Each row is a point. Each copy is the shape, with its points in the same order, stretched, turned, moved and blurred by noise. Is it also mirrored, or only turned?

Shape (7 x 3):
[[ 38  -5 -29]
 [-16  -5  19]
 [ 41 -36 -19]
 [ 32  30   5]
 [ 17  -9   3]
 [ 11 -31 -46]
 [-18  17  24]]
Copy 1 (7 x 3):
[[ 28   2 -18]
 [-25   0  31]
 [ 37 -31  -7]
 [ 21  34   6]
 [ 10 -10  11]
 [  1 -35 -31]
 [-29  20  28]]
Copy 1 is: only turned
Copy 2 (7 x 3):
[[ 29 -47 -15]
 [ 20  22  -6]
 [ 54 -41 -24]
 [ 10 -29  23]
 [ 32 -14  -3]
 [ 19 -29 -51]
 [  8  23  11]]
Copy 2 is: mirrored
Copy 3 (7 x 3):
[[ 27  -5 -38]
 [ -1   8  25]
 [ 48 -23 -16]
 [-23 -13 -23]
 [ 14 -11  -1]
 [ 60  23 -16]
 [-24  13  26]]
Copy 3 is: mirrored

Shape (6 x 3):
[[ 10 -44  -4]
 [-24   3   1]
 [ 16   8  29]
 [-14 -38  -4]
 [-20  -4 -23]
 [-13 -57  20]]
Copy 1 (6 x 3):
[[  3 -37  -5]
 [-20   2  17]
 [ 25   5  25]
 [-19 -33   1]
 [-21   3  -9]
 [-11 -50  23]]
Copy 1 is: only turned
Copy 2 (6 x 3):
[[-23 -33  12]
 [ 30 -12   3]
 [ -2   9  37]
 [  6 -45   3]
 [ 16 -13 -22]
 [ -7 -58  32]]
Copy 2 is: mirrored
Copy 3 (6 x 3):
[[  9 -43 -16]
 [-15  -5   1]
 [ 25 -14  29]
 [-18 -35 -15]
 [-12   2 -20]
 [-20 -60   0]]
Copy 3 is: only turned
Copy 4 (6 x 3):
[[  8 -50  -5]
 [-21  -3  13]
 [ 26   5  17]
 [-16 -44   7]
 [-28 -14  -9]
 [ -2 -60  30]]
Copy 4 is: only turned

Shape (8 x 4):
[[-26  -6   7 -31]
 [  0  -4 -45 -48]
 [ -2  -8 -13  41]
 [ 17  -6  -1  -3]
 [ -7   4  -3  17]
 [  2  12 -27 -18]
 [-19  20  -4  23]
 [ -3   1   1  21]]
Copy 1 (8 x 4):
[[-26 -33  -8   6]
 [  7 -12 -60 -17]
 [ -5  31  14 -24]
 [ 16  -2   6  -7]
 [-13  15   7  -3]
 [  0   5 -29   1]
 [-26  31   1  10]
 [ -9  16  16  -7]]
Copy 1 is: mirrored
Copy 2 (8 x 4):
[[-37   0  14 -19]
 [-50  18 -39 -48]
 [ -6  -8 -29  33]
 [  3   3 -13 -12]
 [-13   5 -10  16]
 [-28  24 -25 -18]
 [-22  18  -5  29]
 [ -5   2  -8  18]]
Copy 2 is: only turned
Copy 3 (8 x 4):
[[-11  10  26 -24]
 [ 13 -40  26 -29]
 [ 13   4 -16  35]
 [ 24   5  10   1]
 [  0   7  10  19]
 [ 11 -22  27  -2]
 [ -4   8  21  27]
 [  8  10   5  20]]
Copy 3 is: mirrored
Copy 4 (8 x 4):
[[-26   8  18 -34]
 [-27  -4 -31 -54]
 [ -1   0 -15  33]
 [ 14   2  -6 -11]
 [ -3  12  -3   8]
 [-10  14 -29 -27]
 [-15  30  -7  16]
 [  4  15   1  11]]
Copy 4 is: only turned

Shape (11 x 6):
[[ 26  20 -38  15  -6   9]
 [-15 -14   0  47  -8   7]
 [ 10 -18 -19 -12  23  44]
 [ 14 -18  31  -7  14  37]
 [ -4 -46  20  -5  21 -31]
 [ -4 -21   7  -8  30 -37]
 [ 18 -14  13  22 -48 -32]
 [ 31   5 -19  -1 -12 -15]
 [ -5 -28  60  11   5 -18]
 [  2 -11 -21  -9   8  16]
 [-16   2 -12 -18  10   9]]
Copy 1 (11 x 6):
[[ 23   0 -30  15  20 -25]
 [-27 -24   6  43 -10 -15]
 [ -2 -25  -4 -17  41  15]
 [ -2 -34  43 -16  21  -6]
 [  8 -31  29   5 -41  22]
 [ 19  -5  20   4 -37  35]
 [ 18 -21   0   9 -55 -46]
 [ 38  -4 -21  -1  -7 -23]
 [  7 -29  57  11 -39  -3]
 [ -8 -11  -7 -10  10   4]
 [ -5   9  -3  -7   4   4]]
Copy 1 is: mirrored
Copy 2 (11 x 6):
[[ 29  32 -35   0  -6   7]
 [  8  -7   5  32 -28  10]
 [ 26 -22 -41  -1  14  48]
 [-15 -27 -35  14  28  39]
 [ -3 -43   7   8  16 -27]
 [  8 -17  18  -3  22 -17]
 [-31   9 -27  19 -21 -46]
 [ 12  19 -34  -6  -3 -21]
 [-40 -29  11  26  21  -7]
 [ 22  -6 -23 -10  -1  21]
 [ 15  -1  -4 -20  -2  24]]
Copy 2 is: mirrored
Copy 3 (11 x 6):
[[ 21  18 -41   0 -16   7]
 [-13 -34 -11  30  -4  21]
 [ 35  30  -6  44  20   1]
 [ 31   4  36  23  30  16]
 [ 13 -42  11  14  34 -40]
 [  0 -26 -10   2  35 -38]
 [ 16 -50   8 -27 -30  -1]
 [ 27  -1 -22 -19 -15 -12]
 [  0 -50  40  -3  37   0]
 [ 18  15  -8  29   3 -11]
 [ -4  23   3  24   6 -18]]
Copy 3 is: mirrored
Copy 4 (11 x 6):
[[ 41  -6   5 -47  14 -20]
 [ 16 -33  28   6   2 -29]
 [  8 -36 -11 -34  27  24]
 [  7 -18  14  -5   7  46]
 [  9 -12 -30  37  -4   3]
 [  8   6 -31  25  13  -9]
 [ 43   3  14   4 -51 -25]
 [ 44   7 -10 -27  -8 -11]
 [  5   3  14  47 -16  17]
 [  8 -19 -13 -28  11  -1]
 [-12  -2 -10 -24  13  -6]]
Copy 4 is: mirrored

Shape (9 x 6):
[[ -6   9 -30  -9  -4   1]
 [ -5 -28 -27   5 -12  23]
 [ 13  13  12  26  10   4]
 [  7  -2  32   6   6  15]
 [ 11  32 -10  -7  34  -2]
 [  3 -17   9   9  -5  11]
 [ 26 -41 -43 -29  25  -3]
 [ 22  -6  -1   2 -12   4]
 [  4 -36  15   8   2  -6]]
Copy 1 (9 x 6):
[[ 10  12 -20 -11   5  15]
 [  1  -3 -22 -12  -9  49]
 [  4  -3  17  25  15  25]
 [ 14 -19  16  23 -14  24]
 [ 31  -5   2   6  28  -5]
 [  0 -13   4   6 -14  33]
 [  7 -29  -5 -59   9  27]
 [  4   7  16  -5  -5  32]
 [-19 -27  10  -8 -19  27]]
Copy 1 is: mirrored
Copy 2 (9 x 6):
[[  5  21 -24 -15  -4  20]
 [ -5  -1 -18   2 -23  38]
 [ 12   9  -2  26  18   1]
 [  6   3  27  18   6  -3]
 [ 11  21  -6 -10  41   7]
 [  5  -4   4  12 -10   8]
 [ 13 -33 -25 -41   2  44]
 [ 27   2  -5   5  -7  14]
 [  5 -25   1   7 -12  -1]]
Copy 2 is: only turned
Copy 3 (9 x 6):
[[-18  -8 -24   8  -4   3]
 [ -1 -25 -17  29  -4  21]
 [  0  22  22  20  15  -6]
 [ -1   4  38   5  10  12]
 [-26  20  -6 -11  32 -13]
 [  6 -12  20  17   1  10]
 [  7 -60 -33  -2  28  -2]
 [ 19  -6  -3   8   3   7]
 [ 12 -30  30  14  -2  -6]]
Copy 3 is: only turned

Shape (14 x 8):
[[ 19   8  -6 -27   0  -4  -1 -55]
 [ 26 -24 -13  12  20  -6  24  17]
 [-28  -1 -11 -31  38  28 -26  35]
 [-33 -30   9   1  11  40 -34  23]
 [ 40  33  -4  11  11   3   7  29]
 [-19  -6  -4   0 -17  18  21 -43]
 [ 25 -15  -4   9  20   2  31  28]
 [-16   8  18 -13  13 -11  29 -27]
 [-23 -22   1 -21  -4  24 -44  14]
 [ -9   0  -9  -8  39  43 -47   3]
 [  3 -17 -10 -19 -14  -7  27 -29]
 [ 26  -2 -26   7  10  15  18  14]
 [ 18  -7 -17  24   7 -31  21  -5]
 [-26   6 -24  -7 -11  -9  22 -36]]
Copy 1 (14 x 8):
[[  6  -7 -32  18  22  -8 -25 -32]
 [-22 -31   2  17  13 -22   0  31]
 [  1 -43  12 -51  11  25  -2  14]
 [ 15 -55  35 -31 -16  12   8 -11]
 [ -3  16  -3  10   0   5   0  40]
 [  7 -17  -9  11  16 -19  19 -44]
 [-30 -23   9  15  11 -12   7  32]
 [-14  -1   8  -1  41 -22  -6 -24]
 [ 13 -45   9 -36 -24   8  -8 -16]
 [ 33 -48   9 -20   4  34 -10   1]
 [-21 -18 -21  11  16 -28   1 -24]
 [ -9 -18 -12  14   5  -3  15  27]
 [ -5 -12  -8  19  19 -47  -5  19]
 [  7  -9 -22  -7  30 -37  14 -28]]
Copy 1 is: mirrored
Copy 2 (14 x 8):
[[ 15  23 -35 -22  15   1  18 -28]
 [ 24  -6   1  22  12 -19 -15  28]
 [-46 -19 -14 -35  -8  11  -4  59]
 [-38 -25  -1 -11 -17  41 -33  29]
 [ 25  36  10  16  10   0  24  54]
 [ 24   4 -11 -33 -19  20 -18 -23]
 [ 27  -9  14  17  10 -14  -6  37]
 [  1   6  15 -30  -7 -11  13 -18]
 [-38 -20 -27 -10 -23  34  -8  19]
 [-41   8 -17 -27  19  32 -25  41]
 [ 30  -9 -24 -13 -12  -8   6 -18]
 [ 33   6 -11   3   8  -2 -10  43]
 [ 28  24  -3  22  -2 -32 -14   5]
 [ 17  15 -23 -36 -32 -11  -9 -11]]
Copy 2 is: mirrored
Copy 3 (14 x 8):
[[ 17   7  15 -17 -10 -17 -16 -52]
 [ 27 -19 -39  19 -10 -10   2   7]
 [-35  -6 -14  -3  27  25 -17  36]
 [-33  -7  -2  32 -13  39 -36  27]
 [ 40  34 -25  -1  -3  -1  16  28]
 [-14  -7   6   2 -49   8  -2 -50]
 [ 31 -17 -36  14  -8   3  13  17]
 [ -2 -20  30  -3 -24  -9  18 -20]
 [-27  -3   0   5 -14  28 -51  17]
 [-24  23  -4  23  30  23 -29   9]
 [  9 -25  -6 -14 -37  -9  -8 -38]
 [ 21   4 -46   3  -9   3   4   0]
 [ 18  -4 -24  15 -30 -37   4  -6]
 [-27  -8  -1 -16 -44 -20   4 -42]]
Copy 3 is: only turned
Copy 4 (14 x 8):
[[ 41  10 -22 -34  -5   1 -29 -44]
 [ 22 -24  -7  12  21  -9  15 -12]
 [-15 -28   6 -32  28  29 -40  27]
 [-26 -43  22  -7   6  43 -38 -14]
 [ 47   8  10  19  13  12   2  27]
 [  2  -3 -26   2 -17  -5 -41 -43]
 [ 23 -25  -1  21  23 -14   4   1]
 [  5  10  -2 -11   8 -31 -32 -23]
 [-12 -39  18 -32 -10  41 -34 -13]
 [  1 -14   3 -24  31  60 -38  -7]
 [ 18 -15 -24 -15 -14 -24 -19 -36]
 [ 29 -18 -20  14  12   6  -2   4]
 [ 17   8  -9  12   3 -11  25 -19]
 [ -6  12 -34 -12 -18 -14 -24 -21]]
Copy 4 is: mirrored

Shape (13 x 9):
[[ -5  18   7  26 -10   8 -33  26   6]
 [-17  32   4 -11   6  -5   0 -31  -4]
 [ 10   4 -24 -12  13 -13  11 -18   7]
 [-17  -1  16  29   4  11 -19  16  -3]
 [ -9 -17   2 -16 -26  15  21  10  19]
 [ -3 -22  31   4  -9  10 -23  12  16]
 [ 15  18 -13  23  13  14 -17 -18 -23]
 [  4  16 -33  -5   4 -22  27 -37  43]
 [-23 -19  -9   4 -23  10  -6  -1   7]
 [ -9  10 -22   2  25  33 -22  -7  -1]
 [ -4  19  -8  11  36   8   9  -2   6]
 [  7   5  -7   0 -14 -15 -24  13   4]
 [-22   3 -33   0  25  -3  10 -17   5]]
Copy 1 (13 x 9):
[[-29   7  -8  29   6   7 -19   2 -11]
 [-16  23   9 -20  18  -9  -5 -38  21]
 [ 25   5 -16 -11  17  -9   0 -31  25]
 [-35 -12   2  26  14  -7  -3  -3   1]
 [ -1 -11 -11  -1 -28  -2  17  -4  24]
 [-24 -24   5   9  -5   8 -18  14  15]
 [  5  -1  11  14  29  -3 -10 -42 -15]
 [ 30  24 -28  -1   2 -19  -7 -48  60]
 [-23 -20 -20   6 -18  -5   3 -24  16]
 [-11  -6  -2  10  28  25   7 -40   4]
 [ -2  13   0  15  37  -5  11 -23  20]
 [ -2   1 -20   0   3   0 -23  -4  -3]
 [ -3  -1 -25  -2  25 -14  18 -45  32]]
Copy 1 is: only turned
Copy 2 (13 x 9):
[[ 14  11  -2  12  27  10 -38  16  -5]
 [-15  35   9 -41   2  10  -1   9 -21]
 [-14   2 -19 -17   6   2  23  14 -13]
 [ -2   8   7  17  19  30 -30   0   2]
 [ 15   4  -4   6 -28  17   2   9  23]
 [ 16 -13  26   6  11  31 -18  19  15]
 [ -6   5  -6 -16  31  33  -5 -10 -41]
 [-19  15 -28 -22 -21  10  28  50 -15]
 [ -7 -11 -11   1 -20  24 -16   0  13]
 [-13  14 -23 -24  41  30  -6 -12   4]
 [-22  29 -10  -7  25  22  21  10  -4]
 [ 13 -10 -13  -4  15 -12 -18  17 -10]
 [-38   9 -22 -16   5  13  12  -1  -1]]
Copy 2 is: mirrored
Copy 3 (13 x 9):
[[-29  21  13  31 -10  20  12  -5  36]
 [  5  30  17 -22 -24  -9 -25  -5  12]
 [ 26  21 -10 -20   8 -16  -4  -1  -1]
 [-31   3  23  32  -9   4   1  -9  20]
 [-13 -17 -17 -42  -7  11  -2   6   2]
 [-15 -14  24   1  15  22   7  -2  28]
 [ 20  32  25  34 -20   0   2 -17  -7]
 [ 42  13 -28 -44 -11 -47   3 -10  24]
 [-15  -6  -6 -14 -11  14   0 -33   8]
 [ 12  14   3  30 -14  19 -31 -11   9]
 [  9  18   2  20 -12 -21 -23  20  15]
 [-17  31   5   0  12  16  22 -13  16]
 [ 14  15 -19  -2  -3 -24 -29 -15   7]]
Copy 3 is: mirrored

Shape (15 x 11):
[[-17  16  -6 -11 -17  -6  19 -13  10  16  16]
 [ -1  13   3 -10 -40  -5   1 -19  -9  18  13]
 [ 13  -1 -10  -4  11   4   1   4   4  14  10]
 [ -2   7   0  16  13   7  15  -2 -29  -8  16]
 [ 17   7 -12   1  -1   8  26   3  -7  18   9]
 [  0   1  10   6  -9  -2  -3  14   9 -60  16]
 [  1   3  -6   5 -11   8  -4 -14   0  17 -13]
 [  9  20 -31 -10 -13   3  -1  39  10  14  11]
 [ 13   6   8 -20   8   8   4   0   4 -13  -6]
 [  3  18 -21   4   6  -9  13 -16 -23 -11  16]
 [  1   0   3 -13  13   1  10  -3   1  19  17]
 [ 14   3   2  -9  10 -28  11 -19  11  12 -25]
 [  6  34   3  -4 -18   2  -2 -14  11   0  18]
 [  5  13   4 -14 -17 -22   0  28   9   5 -38]
 [ 15  32  12  -7 -12 -11   8  -9   5   3  19]]
Copy 1 (15 x 11):
[[ -2   9 -14  25 -11   7  23  12   6  21  -8]
 [-15   3 -22   7 -22  21  18  21 -20  29 -15]
 [  9 -11   9   3 -15 -11  -6   6  -2  12   9]
 [ 19  -7   6  15  20 -17  -4  -2 -37   4  -4]
 [ 20 -26   2  11 -11  -7  17  16 -16  15   9]
 [-20  14 -26   5   8 -23  -5 -41 -12 -29  28]
 [ 13  -2 -11  -3 -11  15  -5  22   0   5 -12]
 [-13   0  -9  -2 -14 -21  16  43   3  11  40]
 [  7   4  14 -11 -12   3   9 -16  -2 -12   9]
 [  5  -3  -1   8  17 -34  11   3 -28  13 -11]
 [  5  -9  18  17 -15   4   2  -4  -1  18  -4]
 [  6 -22  10   2 -17  -4  13  -1  18 -11 -34]
 [ -1  19 -11  13 -26  -8  17   7 -13   4   1]
 [-23  -6  -4 -17  -8  13  25  28  16 -26   7]
 [-10   1  -3  25 -31 -15  23  -1 -17   1  -1]]
Copy 1 is: only turned
Copy 2 (15 x 11):
[[-21  -7 -12   9  -4 -16   5   0   5  37 -12]
 [ -1   9  12  -6 -21  -4  11  -9  13  37  -8]
 [  6 -28  -4   4   3  -4  -4   5  -6   1   1]
 [-27 -23 -12  -7 -11  17  10  12 -21   0   9]
 [ -4 -33  -2   4  -4  -1   5   4 -21  19 -20]
 [-11   9 -18   5   8  46  20  41  26 -11  -2]
 [ -3  -5  14  15  -4   2 -11 -13  -6  16  -2]
 [ 12 -24 -17  20  -7   0 -12  41 -18  36  -9]
 [  6 -10  -3  -5  29  16  11   9   4   6  -1]
 [-10  -5 -35   8 -16  12  18   1 -25   8  -1]
 [ -8 -25  -6 -11  11 -16   1   7  -1   6   3]
 [  9  16   7  19  29 -17  14 -11 -19  -1 -15]
 [  2  -3  -1  20  -4   4  25   7  17  34   7]
 [  9  28  25  12  30   4   1  30 -21  26 -21]
 [  2  -1   1  10   4  -4  38  11   4  26   1]]
Copy 2 is: only turned
Copy 3 (15 x 11):
[[ -3  16 -22  -1 -22   3  36  -8  -2   2  19]
 [-16  11   4   1 -31  -5  22 -21 -13 -15  25]
 [ 21   4  -4  11  -9   5  -8  -6  -8  16  -7]
 [ 12  -3   3  -3 -20  23  11   4 -37  -7 -20]
 [ 25   0  -2  11 -29  11   6 -14  -6   9 -15]
 [ 43  16  15 -27  16  10  11  39 -21 -31  28]
 [-12  -7   1   5 -26  10  -7  -4   7  -4   7]
 [ 30  32   6   5 -28  -9  -1  18  -1  27   6]
 [ 21   6   4 -23   5   7  -7  -3  -2   0  -4]
 [  7  -8   9  -9 -25  24  16  -1 -38  10   5]
 [ 13   7 -14   4  -5   1  11 -18 -14  12 -13]
 [ -3 -14  10  -6   4   6  13 -14  19  15  -2]
 [  0  32   4  -4 -10  14  12 -10  -7  -1  27]
 [  2  12  26 -20  -6 -16  14  20  30   5  -3]
 [  8  29  12  -3  -2   8  24 -18  -9   3  13]]
Copy 3 is: mirrored
Copy 4 (15 x 11):
[[-34  24  -3 -17   9 -20  -4  -7  10  -7   9]
 [-33  13 -20  -9 -12 -13 -15 -18 -11  -8 -10]
 [ -2   4  -2  -7  -6  -6   4  -6  17  15   1]
 [ -4   9  26  -8   3  12   5  -6 -16  22  21]
 [-17  28   6 -15  -3  -4  18  -9  10  18  -7]
 [ 30 -25  32 -19 -20 -13   8  18 -31 -26  21]
 [-10  13  -8  11  -6  16  -2 -11  10  -4 -13]
 [  2  38  -8 -22 -32  -9  -5  27   5  13 -11]
 [ 16  -7  12 -20   3  -8  -2 -11   8  -4 -14]
 [  8  30  14  -5   2 -11  -4 -19 -12  12  27]
 [-18  -1  -2 -17  13 -13  -2 -11  17  16   5]
 [  0  10  -9  22  28 -30   3 -20  17   2 -24]
 [-17   5  19 -12 -21 -21 -14 -12   4 -11  -4]
 [  6  20 -14   7   5 -15  -9  21  -8  -2 -54]
 [-20   1  19 -11 -10 -37 -11 -13  -2   1 -13]]
Copy 4 is: only turned

Shape (14 x 11):
[[-17   9   5  -1  32   8 -24 -14  10 -36  19]
 [ 12  -8 -19 -10 -11  -8  36  -9   5  16   2]
 [-30  30  -8   7 -11  14 -34  16   8 -33  17]
 [ 36  -8  -2   0  -9  -9  14 -18  -2  18  -9]
 [  1 -23  -9  10  21  55 -37 -19  28 -21  16]
 [ -2  31  12 -20  -3  15  -6  38   1 -13  15]
 [ 18  -6 -32  12  32  26 -53 -28  11  -6  14]
 [ -2  12  12  -1 -28  -8   1  -2 -21   0  -7]
 [  2   4   8 -10  -9   0  -8 -35 -14  32   4]
 [ -1  29  11  14   3   3  25   4  -3   0 -17]
 [ -2 -15   1  10   8  -6  -5   6   2  22  -1]
 [ 34 -35  -3  10  -5  -9  -6 -36 -33  19   6]
 [  0  -5 -12   5   9   7  21 -22 -39  18  -4]
 [-16  20   6 -35 -21  -2 -23  30  -2 -19 -26]]
Copy 1 (14 x 11):
[[-14  15   7 -11   8   8 -22 -12  16 -44  -1]
 [ -4  17 -20  -8  -7 -13  56 -10  -6  17  16]
 [-25  10   6   9 -29   9 -37  18  15 -30  14]
 [ 17   6  -4  -2  -5 -15  39 -15 -18  21  -3]
 [ 20 -29  -4  -9 -11  29 -15 -34  22 -36  -9]
 [  2  22  14 -10  -8  28 -10  36   7  -6  29]
 [ 24  -2 -21  -7   1   0 -43 -43  19 -16  -8]
 [-13   8  10  -4 -26  -3  15  11 -25  18   1]
 [-16   7  -5 -26 -10  -3   4 -32 -32  28   3]
 [-17  31  -7  18  -6  16  25  15  -2  15  -9]
 [-12 -18 -13 -15  13  -4  11  -4   3  20   2]
 [ 17 -14 -18 -12  -5 -29  22 -36 -50  22 -12]
 [-12  20 -46  -9   3   4  23 -12 -44  17 -17]
 [  6  20  22 -33 -28   4 -12  45  11   5  -5]]
Copy 1 is: only turned
Copy 2 (14 x 11):
[[-12  15 -13 -25  24   1 -20  -8  10 -11  19]
 [ 29  -5 -15  14  -9 -15  21   0  -3   1 -38]
 [ -7  29 -10  -7  -9 -13 -28  42   7 -15  23]
 [ 34  -5   8  19 -21  -4   2 -27   0   3 -25]
 [ 19 -30  -5  -7  38   8 -50   5  32 -17  26]
 [  5  28   5 -22 -16  19   5  36   2   3   6]
 [ 32 -14 -13  -4  32  -3 -60 -15  12   7  20]
 [  5  17  23  11 -34 -17  -1   5 -11 -11 -14]
 [ 27  -2  35   0  -7 -38  -7 -14   4  10 -14]
 [ -5  34  12  30  -4   1  17   2   3   6 -16]
 [ -4 -18  -1  15 -12  -7 -14  -4  -1  18 -14]
 [ 34 -35  18  19 -17 -21 -17 -46 -29   1  -7]
 [ 17  -1  17  25  14 -23   5 -13 -33   7 -22]
 [ -8  34  12 -24 -32  12 -27  44   6 -17 -29]]
Copy 2 is: mirrored
Copy 3 (14 x 11):
[[-12  25  -1  16  41  14  -5   8  31 -23  11]
 [ -2 -17 -21 -19 -11 -20  26 -21   3  17  -8]
 [-38  40  -9  26  -1   8   3  28  20 -21  27]
 [ 17 -13 -20 -15 -24  -7   6 -23   7  20 -12]
 [-13  10 -24  22  22  59   6  11  57  10  10]
 [-10  31  12 -13 -11  11  17  40  -7 -18  15]
 [ -3  17 -51  15  17  28 -26   9  40  20  17]
 [-13  11  11  -7 -29 -10  -9 -11 -13  -2   0]
 [ -7  15  -1 -26 -13 -11 -17 -26  18  29   1]
 [  3  24   0  18 -11 -14  24  -2  -6   7 -21]
 [-13 -11  -3   5   2 -12  -1  14  17  30  -6]
 [  9 -34 -15  -7 -11   9 -33 -36  -2  32   2]
 [-13   1  -7  -7  10  -6  -2 -29 -22  35 -13]
 [-35  28  -4 -24 -24  -8  -5  34   2 -40  -9]]
Copy 3 is: only turned

Shape (15 x 12):
[[ -9  -2  -1  -6  16 -26  17  -3 -18  -5  -9   7]
 [-17  -2  -1  17  23   8  12 -20  12  -8  -8 -46]
 [  2  10   4 -10   0 -11 -60   8 -29  -7   7  18]
 [ 15  -5   4 -20   0  -4   8  -3   3  21 -27  -2]
 [  9   8  26 -39 -21  19   3  -6 -11  -6   6 -30]
 [-39  -7  -8   9  33   6 -11  31 -11 -28  13   3]
 [ 14  -9  23 -19  19   2  26 -10 -23  18  14  12]
 [  3 -30 -13  30  -6 -17   2  12   7  -7   9   5]
 [ -4   6 -27   2 -24  10  -7   7  -2  22   8  26]
 [-26 -12  -6 -12   1   7 -17 -13   8 -23  14   8]
 [  8  12  11 -13  14   1 -12   4   2 -15   9  -7]
 [-16  -3  27  10 -16  10   2   1  11 -17  19  13]
 [-11  10  10   6  17 -38   9 -12  29  11  17   1]
 [  0  11   0   7  -7  17  20  -5  29 -11  16 -20]
 [  1  15 -32   6   8  30  14   4  -2 -15 -24 -14]]
Copy 1 (15 x 12):
[[ -2   9  -8  -2  12 -14  -1  15 -18  27   8  -2]
 [ 26  -5  16   6  14  34   3   9  46  35 -22  -8]
 [ -2  -9 -35 -22   3  18 -48   7 -27 -33  41   6]
 [-21  13  -6  18  17  -2  18  -8   0   0   8  20]
 [-44  -2  13 -19  18  -6 -17  -8  44 -13 -10  15]
 [ 49 -14 -31 -29  -4  10 -24  48   1  20 -14  17]
 [ -9   1  -3  24  20 -57  -5  15  17   1   4   2]
 [ 24 -39  14   7 -10   4  -4   9 -32  17 -15   4]
 [  4 -19  -8 -13  -7   7  33   2 -20 -29  15  -1]
 [  6  -8 -25 -21  15  13 -14   8  -4  -6 -36 -13]
 [ -3   9  -8  -7  -9  -1 -27  13  18  -6  -9   7]
 [  9 -25 -17 -20 -13 -19 -18 -16  14   7 -35   0]
 [-18  -4 -23  16 -25 -10   3  14   9  31 -18 -21]
 [  4  -6  17  -8 -20   4  10  -2  38   7 -41  -4]
 [ 39  21  21 -19   6  31  24   4  13  -2   0  12]]
Copy 1 is: mirrored
Copy 2 (15 x 12):
[[ 10  13   8 -11  -2  -9  17  -3  -8 -23  -1   8]
 [ 22   1 -11 -11 -23  32  -5   8 -18 -19  31 -13]
 [-12  34  12 -28  33 -17   0   9  -9   9  16 -18]
 [ 12  -4   2 -10 -21   2  -3   2 -10  17 -17  -3]
 [-11   5 -20 -31 -28  17  -2  39 -40   0  -9 -15]
 [  9  12  13 -24  34  11  23  12  17 -11  36  10]
 [  9  -4  -3 -34 -19 -23   7  13 -23   5  -1  19]
 [-21  -6  28   3   7   1 -15  -7   8  -7  27  11]
 [-27   0 -14   5   4   6  -4 -17   4  26   7   3]
 [-16  23   8 -28   2  24  14   3 -12  -3  28  -6]
 [  7  27   3 -28   1  12  -5  22  -9   1  11   6]
 [-25  11  11  -7 -13  -1   2  27  -2   6  37   1]
 [ -5  30   8 -22 -29  -6  -7  -7  22 -18  27   0]
 [-13   9 -16  -5 -28  33 -17  16  -7   5  22  11]
 [ 21   6 -19  20   5  38   3   6 -14   9   0  13]]
Copy 2 is: only turned
